Every row gives one point. Each copy is the shape, with its points in the same order, turned, moved and blurred by noise. Is it also mirrored, or only turned?

Shape, 7 rows:
[[-28   9]
 [ 50 -50]
 [-21  44]
 [-15 -14]
 [  4  21]
 [ -2   5]
 [ 17 -48]]
Copy 1 (7 x 2):
[[-14  24]
 [ 18 -61]
 [ 13  50]
 [-18   0]
 [ 21  17]
 [  7   8]
 [ -6 -47]]
Copy 1 is: only turned
Copy 2:
[[-17 -31]
 [-41  59]
 [ 25 -31]
 [-27 -14]
 [ 12  -5]
 [ -2  -4]
 [-51  26]]
Copy 2 is: mirrored
Copy 3:
[[-27 -17]
 [ 45  35]
 [-22 -54]
 [-18   1]
 [ -2 -28]
 [  2 -13]
 [ 14  39]]
Copy 3 is: mirrored

Shape, 6 rows:
[[ 35 -18 -18]
 [-55  34 -42]
 [  1  -1  32]
 [ -8 -10  37]
 [ 25  10 -32]
 [ 24 -30  -6]]
Copy 1:
[[ 40 -29   5]
 [  8  31 -76]
 [  6  23  22]
 [ -8  22  23]
 [ 53  -9 -19]
 [ 24 -27  12]]
Copy 1 is: only turned
Copy 2 (6 x 3):
[[ 14 -22 -16]
 [-30  76 -12]
 [-11  -3  41]
 [-27 -10  42]
 [ 26  11 -19]
 [ -1 -26  -9]]
Copy 2 is: only turned

Shape (7 x 4):
[[-24  26  10 -15]
 [-50 -23  55 -21]
 [ 24 -51  33  31]
 [ -5  10 -14  35]
 [-28  -2   0 -44]
 [ 25   0   2  35]
 [ 27 -27  37  -3]]
Copy 1 (7 x 4):
[[-35  26 -12  17]
 [-24  -1  28  67]
 [ 15 -56  19  -6]
 [-31 -18 -39 -13]
 [ -1  35 -17  38]
 [-17 -28 -14 -33]
 [ 13 -17  29  -4]]
Copy 1 is: mirrored
Copy 2, 7 rows:
[[  1   2   8 -13]
 [-50  25  45  12]
 [-17  -3 -16  81]
 [  9 -48 -15  13]
 [-20  19  -9 -29]
 [ 18 -24 -28  45]
 [ -2  20 -15  54]]
Copy 2 is: mirrored
Copy 3:
[[ -1  33  22 -17]
 [-67  16  46  -9]
 [-38 -49  -4  29]
 [ 31 -14  27  11]
 [-20  14  25 -52]
 [ 15 -24  -1  26]
 [-34 -21 -18  11]]
Copy 3 is: mirrored

Shape:
[[ -9 -35  32  22  -9 -22]
 [ 16  17  57  19 -57  10]
 [-45   7 -17  31  39  32]
 [-38 -11  35  25  -1 -20]
 [  4  48   0   3  29  24]
 [-10  31   0   7 -43  15]
 [ -7  33 -21  -1  -3  57]
 [-26  -4  39   5 -38 -15]
 [ 16  39  -4 -50  -2  45]
 [  1 -30  45  28 -29  -9]
 [ 23  44 -25  -6 -11  18]]
Copy 1 (11 x 6):
[[  1  -9  24  37 -10 -21]
 [  0  56  23  17 -59   8]
 [-41 -21 -24  37  31  51]
 [-26   5  15  50   0 -16]
 [-47   4  -4 -25  -9  51]
 [ -4  47 -20   1 -11  23]
 [ -3  20 -16 -15   9  69]
 [ -9  39   7  31  -7 -19]
 [ -7  31  10 -56  14  52]
 [  7  11  27  45 -37 -11]
 [-14  17 -30 -44 -17  35]]
Copy 1 is: mirrored
Copy 2 (11 x 6):
[[  3 -32  18  25 -10 -13]
 [-16  -3  -7  72 -25  44]
 [-27  25  34 -14  55  -5]
 [-21 -38   9  17  15  -5]
 [ 13  36  -1   7  47  41]
 [-26  34 -26  33   0  16]
 [-22  67   5   4  19  31]
 [-29 -26 -14  27 -20   8]
 [ 12  61 -11 -14  -3  60]
 [ -9 -26  23  51 -20  -1]
 [ 14  64 -22  18  16  25]]
Copy 2 is: mirrored

Shape, 12 rows:
[[-30  16  12 -28 -32 -23  50  15]
 [ 12  16  30  45   2  35   0 -52]
 [  7 -20  35   1  -2 -16  14  -6]
 [  2  25  35 -30  19 -19 -36  24]
 [  6  37   3  43  -6 -26   3 -21]
 [ 29  -8  31 -26  45  14 -29 -64]
 [ 38 -14 -51  30  20 -13  14  25]
 [ 40  -4  34  11  -7  -5 -15 -25]
 [-18 -35 -45  22 -18 -22 -29   5]
 [ 16  24 -23  -9 -19  30 -31 -35]
 [ 25  -5 -49  27   1  61  47   0]
 [-12 -25 -45 -39 -34  18  31 -17]]
Copy 1, 12 rows:
[[-12  -5 -26 -41 -47 -21  38  28]
 [ -7  16  15  21   0  11  -1 -68]
 [-14 -29  13 -11  -5  -8   6   8]
 [-15  22  23 -21  -5  -2 -39  51]
 [  6  12 -18  29 -10 -35  -6 -18]
 [-15   1  37 -38  54   6 -39 -33]
 [ 57 -27 -38  23  29   5   6  22]
 [ 10 -16  32  -2  -3 -13 -22 -20]
 [  6 -45 -62   7 -11  11 -42  10]
 [ 32  19 -19 -28 -10  16 -41 -38]
 [ 60  -3 -36   1  13  50  44 -28]
 [ 27 -27 -53 -65 -15  25  14 -13]]
Copy 1 is: only turned
Copy 2, 12 rows:
[[-38   3  -1 -28 -34 -25  32 -14]
 [  0  19  22  35  38  49  -1 -43]
 [  6 -16  18 -10  22 -18   9 -14]
 [ 10  34  27 -65  14  -9 -28   5]
 [  2  47 -16  17  21  -3  -7 -41]
 [ 12 -14  18 -45  73  54 -28 -30]
 [  3  23 -62  15  41  -9  -1  32]
 [ 40   5  11   1  28  22  -8 -26]
 [-13  -9 -35  28  -4 -19 -59  15]
 [  1  23 -18  -6   0  67 -37 -13]
 [-35  12 -49  39  22  54  36  32]
 [-37 -37 -43 -10 -26  29   3  13]]
Copy 2 is: only turned
Copy 3:
[[-14  15  37 -50 -54  12  17   9]
 [-17 -26  38   4  44  55 -28 -28]
 [-10 -20  24   7 -11  15  31 -14]
 [ 20  46 -12  19  -8   9  19 -20]
 [-11   3  58   5  16  -6 -27 -22]
 [  5 -16 -18  -2  49  39  31 -72]
 [  2 -24  12 -11  41 -50  -1  38]
 [ 15 -29  20  19  10  19   2 -30]
 [-45 -21 -19   4  -8 -43 -24   2]
 [  8 -12 -19 -28  18  16 -51 -33]
 [ -8 -41  11 -58  50  19 -28  51]
 [-21 -34 -19 -78 -23   1  -8   2]]
Copy 3 is: mirrored
Copy 4 (12 x 8):
[[ -6  17  42 -20 -49  15  31  24]
 [ 16  17  16  51 -28  -9 -30 -71]
 [ 10  -4  33 -19 -19 -27  -3 -22]
 [  4  44   1 -39  -3 -19 -46  16]
 [ -9  18 -12  44 -33 -32  -4 -14]
 [ 21  32 -12 -33   8 -12 -35 -88]
 [  0 -29 -21  30  40  -7  19   7]
 [ 29  -4  -4  -3 -24 -27 -32 -37]
 [-57 -48 -12   7  -4  -2 -13  -4]
 [  0   6 -33  12 -25  40 -34 -36]
 [ 13 -20  17  58  28  58  24 -25]
 [-13 -27   5 -21 -20  62  31 -18]]
Copy 4 is: only turned

Shape (15 x 9):
[[-47 -12  49   1  26   4 -16  27   7]
 [-51 -19 -16 -21  16   7  -4 -37  17]
 [-27   2  11   5  -8 -17  28   2   8]
 [-38 -13 -10 -23  -5 -28  12 -23 -10]
 [ 13 -26 -43  26  -8 -13  22  -8   2]
 [ 98 -13 -13  37 -71   6  29  27 -23]
 [-21 -12 -19  23  29   3  26 -32   4]
 [-19  24   1  -8   7 -20 -43  17  26]
 [-29   5 -36  -5  29  -6  12  18  28]
 [ 10  -6  38  11  20 -24 -60  24  -6]
 [-11  49  48  10  12 -25 -26   1  10]
 [-49   0 -28 -29  24  74 -58 -13 -26]
 [-42   1   8  49 -22 -19  28  20 -73]
 [ 36  -3   4  11 -18 -18  21  11 -18]
 [ 79 -12 -32 -21  18  25   3  24 -27]]
Copy 1:
[[-12  33  29 -12  46 -18 -12   4  50]
 [-45  -9 -14 -10  27   4  47  -9  29]
 [  0  17  14  -2  -7 -30   6  13  14]
 [-18   6  -8 -26  18 -34  39   5  -2]
 [ -1  -4 -32  17 -10   2  15  34 -24]
 [ 59 -34  30  24 -53  11 -27  42 -87]
 [ -2  21 -25  19   2   6  39   4  16]
 [-17   3  -9 -53   6  -8 -28  -9  29]
 [-27  33 -27 -27  -4  10  10  31  26]
 [ 25  -8   8 -25  45  -7 -57 -16  23]
 [ 16  15   4 -26   1 -38 -34 -38  47]
 [-43  22   5 -35  52  76  20 -43  -7]
 [ -4  62  13  25  27 -45  -8  -4 -50]
 [ 43  -7  11   5 -10 -16 -17  20 -20]
 [ 64 -16  -9 -37   5  55  -5  34 -47]]
Copy 1 is: only turned
Copy 2:
[[ 23  62  -6 -31  15  50   1  20  28]
 [  9  30 -41 -43 -22   6  15 -38  26]
 [ -6  55  -1 -16  -6 -13  11   8  11]
 [ 12  32  -5 -42 -29 -19   2 -18   5]
 [  9  17 -19  37 -26 -30  12 -10  -3]
 [-15 -21  60  92   4 -35  42  24 -16]
 [ 11  45 -50  -1  -5 -11  21 -22 -12]
 [ -8  24  -7 -15  18  18 -43  -7  39]
 [  3  28 -55 -12  -2 -16 -13  15  29]
 [ 37  27  26   6  35  47 -37  -5  18]
 [-15  54  16 -21  53  21 -31  -9   7]
 [ -7 -35 -56 -49  -7  77  12 -19   7]
 [ -7  56  19  -6 -40  15  -1  35 -66]
 [  9  15  29  25  11 -24  14  12 -10]
 [ 33 -55  -6  34  35 -19  25  21  -7]]
Copy 2 is: mirrored

Shape (17 x 11):
[[ 61 -15   9  64  -1   9  33   1 -32  24  10]
 [-27  24  -2 -13  59   3 -18  13 -30  47  17]
 [ -1  51   3  62 -16   6   0  25 -24  11 -52]
 [ 18  10  -9  51 -23 -31 -72 -36 -20   2  -3]
 [-28  -4 -46   4   3 -13  19  14 -40  36  21]
 [-22 -10 -25  65 -43  18 -45 -24 -18  38  19]
 [ 12  19  30 -26   0  45 -11 -28  11 -41 -13]
 [  3  15  23 -14 -22   2  41 -30  -5 -10 -58]
 [ -8 -44  -1 -44 -39  10 -27 -37 -12  15  -4]
 [ 43  -7   7   6 -14  13  -8  25   4  27  45]
 [ 20   7 -19  -4  18  35 -10   9  17  45 -23]
 [-25  -1  -7 -34 -70  13  31  39 -34  11  -3]
 [ -4 -36 -21  -5  14  11 -36 -13 -21 -50 -48]
 [-48 -28   0  56  34 -38  -2  41   7  -3 -10]
 [  3   2 -23  24  62   1  15 -23   7   8 -10]
 [ 35 -14 -10  51  15   2  26 -23 -36   1   4]
 [-10 -25  22   3 -12 -13 -24  -7 -25  -6   7]]
Copy 1, 17 rows:
[[  3  12  23  39  41  47  79 -30 -11  -2  44]
 [ 16  45 -19 -36  45   5   6   8  20   9 -29]
 [-25  18  -8  62 -11  15  60   9 -15 -17 -28]
 [ 21  -8 -16  86  39 -21  -6  -5 -28  27   7]
 [ 10   3 -28 -36  27   0  30  13 -37 -12  17]
 [ -4  30 -42  53  21  10 -16   8 -45  -3  49]
 [ 27  -5  50  27   0  44 -42 -30   5 -20 -30]
 [-19 -21  41  11 -24  38  15 -42 -30   8 -35]
 [ 26 -20  12  -6   6  36 -46  -5 -41  44  20]
 [ 53  11   4  12   9  35  30  -7  18   5  51]
 [  4  -8 -22   6  17  66  13  -6  27   7  -7]
 [ 30   2  12 -30 -55  33  19  26 -57  -6  13]
 [ -5 -58  43  28  43  21 -26  34 -21   4 -21]
 [-49  -9  18   1  23 -42  27  32  23 -10  26]
 [-23 -17   0  -6  61  16  16 -31  21 -25  -8]
 [ -4  -7  22  21  58  28  46 -30 -30 -17  20]
 [ 13   5  35  14  17  -4 -13   6 -23  22  18]]
Copy 1 is: only turned
Copy 2 (17 x 11):
[[ 53  -8 -22   8  34  32   9  25  -6 -28 -86]
 [ 24  32 -17 -15  61  32 -40  -3 -14  25  25]
 [-26  18 -11   7  22  47 -32  41   3 -71 -30]
 [ 35 -12  16   7 -19 -24 -71  33   7 -34 -27]
 [ 16  11 -29 -58  45  17 -13  23  33  14 -13]
 [ 18  -8   2  -1 -18  24 -62  41  52  16 -48]
 [-16  -2  27  12 -26  16  17 -34 -41  -6  -5]
 [-44  31  23 -21  14  -2  19 -16 -24 -37 -51]
 [ -2  16  20 -44 -29 -23 -10   7 -19  48 -35]
 [ 61  21 -13   6  -4  26  26  35  -5  13 -21]
 [  6  52 -48   5  -3  28 -14  -3 -17   5 -24]
 [-25  27  13 -74  -1  37  37  54   6   8 -20]
 [-33 -41 -26 -21 -14 -23 -26   0 -49  -2 -16]
 [-27 -21 -42  22  70 -20 -15  56  19   2  -4]
 [  9   2 -44  11  45  -4 -17 -38   2 -10 -22]
 [ 34 -26 -21  -8  36  13  -5  -3   0 -25 -67]
 [  7 -12  22 -12  14 -12 -12  32 -17  15 -21]]
Copy 2 is: mirrored
Copy 3 (17 x 11):
[[-18 -30   7  59  37 -32  56   3 -13  10 -11]
 [  0 -17  40 -12 -29  47 -14 -13 -49  44   7]
 [-10  37  28  63 -18  16  29 -12   1  26 -64]
 [ 46  41 -44  67 -22 -17 -18  18 -12  38 -16]
 [-50  -3  -3  -8 -32  10  27  25 -46  34   2]
 [ -4  12 -14  65 -22  13   2  72  -4  48   4]
 [  1  22  12   5  51  28 -58 -11  35 -25 -27]
 [-41   3   4  13   7 -25 -32 -43  42   7 -49]
 [-11 -20 -32 -22  -2 -20 -56  42  11  11 -20]
 [ 29 -12  20   0  25 -14  33  34   8   5   9]
 [ 20 -23   5  -8  15  44  11  -6   4  37 -46]
 [-45  19  22 -35 -22 -32   5  49  10  -8 -39]
 [ -9  -1 -45  30  -6  19 -44 -11 -17 -38 -50]
 [ -3 -19 -10  35 -78  28  43 -30  -5 -22  10]
 [-11 -17 -28  23   8  48  19 -50 -20  19  -7]
 [-22 -19 -23  51  32  -2  28 -18 -24  16  -5]
 [  5 -13  -7  27 -32 -14 -28  13  -6  -7  -4]]
Copy 3 is: mirrored
